Every row gives one point. The last column is the point's height on a tilted bowl or saddle (a function of degree 2), plus a little noise. Along how many of its main directions does it bend up, bend down or stay straight?

Points (11 x 3):
[[29, -12, -21],
[1, -19, -16],
[-65, 40, -61],
[0, -17, -16],
[28, 12, -24],
[2, 6, -18],
[-41, -60, -39],
[2, -32, -17],
[55, -9, -35],
[-23, 47, -40],
[17, 1, -18]]
Directions: 0 up, 2 down, 0 straight

Points (15 x 4):
[[39, -24, 9, 43],
[10, 58, 42, 21],
[6, 4, -14, 5],
[26, 78, 17, 31],
[-16, 30, 32, 2],
[45, -27, -21, 48],
[-29, -38, 13, 17],
[-47, -7, 9, -2],
[-4, 29, -25, 1],
[20, -62, -33, 57],
[60, 5, -18, 50],
[-2, -55, -12, 36],
[3, -4, 16, 9],
[21, -6, 50, 37],
[-2, 22, -17, 0]]
Directions: 3 up, 0 down, 0 straight

Points:
[[26, 31, -14, -9, 23],
[-29, -21, 23, 11, -41],
[8, -15, -20, -3, 18],
[-11, 9, 21, 17, -35],
[-22, -12, 41, -29, -27],
[28, 7, 33, 4, -35],
[49, -18, 43, -21, -42],
[14, -51, 29, 40, -69],
[48, -49, 33, -24, -36],
[29, 16, 36, -31, -30],
[11, -2, 1, 9, -4],
[27, 13, 13, -3, -9],
[-7, 47, -26, 1, 33],
[-2, -21, -8, 8, -2],
[-49, 45, -69, 54, 4],
[48, -2, -35, -11, 27],
[57, 8, -61, 75, -4],
[39, -23, 60, -42, -56],
[-70, -32, 2, -37, 12],
[13, 10, -19, 22, 8],
[-17, 0, -49, 9, 36],
[34, 40, 18, -43, -14],
[39, -14, 20, -12, -18],
[-10, 2, 41, -14, -36]]
Directions: 0 up, 2 down, 2 straight

Points (40 x 7):
[[-13, 22, -14, 5, -7, 7, -23],
[45, -9, -6, -71, -68, 19, 5],
[-35, -22, -17, -42, -32, -31, 31],
[-20, -18, 2, 8, 23, 5, -10],
[-14, 56, -6, 57, -9, 22, -40],
[8, 7, 18, -25, 60, -12, 4],
[3, 12, -12, -16, -35, -18, 1],
[8, 56, 22, 58, -15, 2, -79],
[44, -38, -16, 9, 1, -3, 5],
[29, 45, -17, -23, 1, -24, -53],
[5, -63, -60, -25, 23, 1, -7],
[62, 3, -58, 19, 68, -28, -35],
[-19, 8, -53, -31, 73, -32, -40],
[-1, 13, -84, -15, 33, -64, -68],
[56, 19, -37, -23, -23, -43, -15],
[-20, -4, 12, -17, -54, 31, 7],
[29, -12, -34, 54, 11, 6, -27],
[-41, -51, 31, 29, 1, -43, -6],
[-5, 24, 18, 22, 19, 1, -34],
[-24, 51, 8, -28, -4, -65, -27],
[-26, 11, 33, 3, 18, 6, -18],
[20, -56, 30, 13, -17, 2, 14],
[31, -21, 42, -48, 3, 17, 8],
[19, -7, -30, -29, -6, 22, -21],
[-1, 24, 7, -44, -19, -16, -12],
[-33, -15, -1, -22, 29, -7, -9],
[40, 53, -50, -23, -50, 19, -64],
[-30, 19, -59, -20, -28, -52, -17],
[-49, -9, 25, -15, 40, 20, -14],
[-5, -4, -29, 1, 17, 31, -15],
[44, -25, 13, 10, -58, 18, 14],
[3, 10, 12, 16, 2, 0, -23],
[-23, -32, 2, -39, -41, -7, 39],
[12, 3, 15, -47, -32, -11, 15],
[-51, 62, -21, 41, -20, -19, -42],
[-4, -4, -14, 48, 11, -73, -63],
[7, -1, 9, -37, -3, -27, 15],
[-36, 19, -8, 24, -49, -13, 8],
[-11, -11, -23, -49, -8, 7, -17],
[-50, 33, -47, 29, -17, -27, -27]]
Directions: 2 up, 3 down, 1 straight
